Each row is a point. Each copy is the shape, with its points in the same order, stretched, turned, moved and blurred by noise. Is it also mirrored, or only turned?

Shape (8 x 2)
[[ 36  20]
 [ 21 -15]
 [-27  -7]
 [ 21 -15]
 [-26 -40]
 [ 34  -1]
 [-27 -23]
 [ 34 -14]]
Copy 1 (8 x 2)
[[ 24 -29]
 [ 28   4]
 [-24   0]
 [ 28   7]
 [-10  36]
 [ 37  -4]
 [-17  19]
 [ 41   5]]
Copy 1 is: mirrored
Copy 2 (8 x 2)
[[ 35 -18]
 [-10 -32]
 [-27   1]
 [ -9 -31]
 [-60 -15]
 [  8 -31]
 [-41 -10]
 [ -3 -39]]
Copy 2 is: only turned

Shape (7 x 4)
[[  3  16  37 -11]
 [ -6  -6  -7 -28]
 [ 21  -7  22   9]
 [-38  36   3  -8]
 [ 11   4   6   4]
 [ 19   8  -6  29]
 [ -4 -60 -21  -2]]
Copy 1 (7 x 4)
[[-11  11   2  28]
 [-22  12   2 -21]
 [  7  -7  -5  11]
 [-11  51 -17  15]
 [  5   7   1   5]
 [ 30  10  -1   6]
 [-19 -13 -40 -51]]
Copy 1 is: only turned
Copy 2 (7 x 4)
[[-25  28 -11  18]
 [ 10  28  10  -7]
 [ -4  -3   5  17]
 [-14  34 -30 -24]
 [ -5   1   0   2]
 [ -6 -27  -7  -5]
 [ 55  -9  11   5]]
Copy 2 is: mirrored

Shape (9 x 6)
[[-21 -21  16  21 -11 -14]
 [-13 -11  -3  13  -1 -30]
 [ -8   2   7  -2 -14 -33]
 [ 10 -28  -7 -27  17 -11]
 [ 18 -34 -13 -37  20 -11]
 [ 34  17   9 -18   5   6]
 [ 21   3  -8  -5  14   1]
 [  4  28   0 -11  -3  12]
 [ 28  -2 -14 -18  -7   6]]
Copy 1 (9 x 6)
[[-21 -15  -8 -11 -13  13]
 [-21 -10  -1  -9  23   4]
 [-26   3  -2  16  14  -2]
 [-23  35 -12 -30  23  26]
 [-23  46 -17 -35  32  33]
 [ 12  32  -7   9   6 -16]
 [  9  13   1 -12  22  -3]
 [  6   8  23  24  -4  -9]
 [ 13  23  -8   2  16   9]]
Copy 1 is: only turned
Copy 2 (9 x 6)
[[ 22 -27  15   1  -8   3]
 [ 21 -15  -3 -20   5 -15]
 [ 25   3   3 -27  -4  -7]
 [ 15   9 -25 -10  26   8]
 [ 14  13 -33 -13  35  13]
 [  8  31 -24  -9 -13   6]
 [  3  11 -27 -11   3  -7]
 [ -2  26  -2  -8 -11 -11]
 [ -9  16 -24 -18   2   8]]
Copy 2 is: only turned
Copy 3 (9 x 6)
[[ 36  -4   6  -7 -18  29]
 [ 29  26  20   0 -10  12]
 [  7  25  16  10 -21  23]
 [  8  21   4   1 -12 -43]
 [  6  30   0   0 -14 -60]
 [-50  -1  13 -12  -4 -20]
 [-18  13  13 -15   9 -28]
 [-33  -2   0   5  12  -2]
 [-24  21 -10 -20   1 -30]]
Copy 3 is: only turned
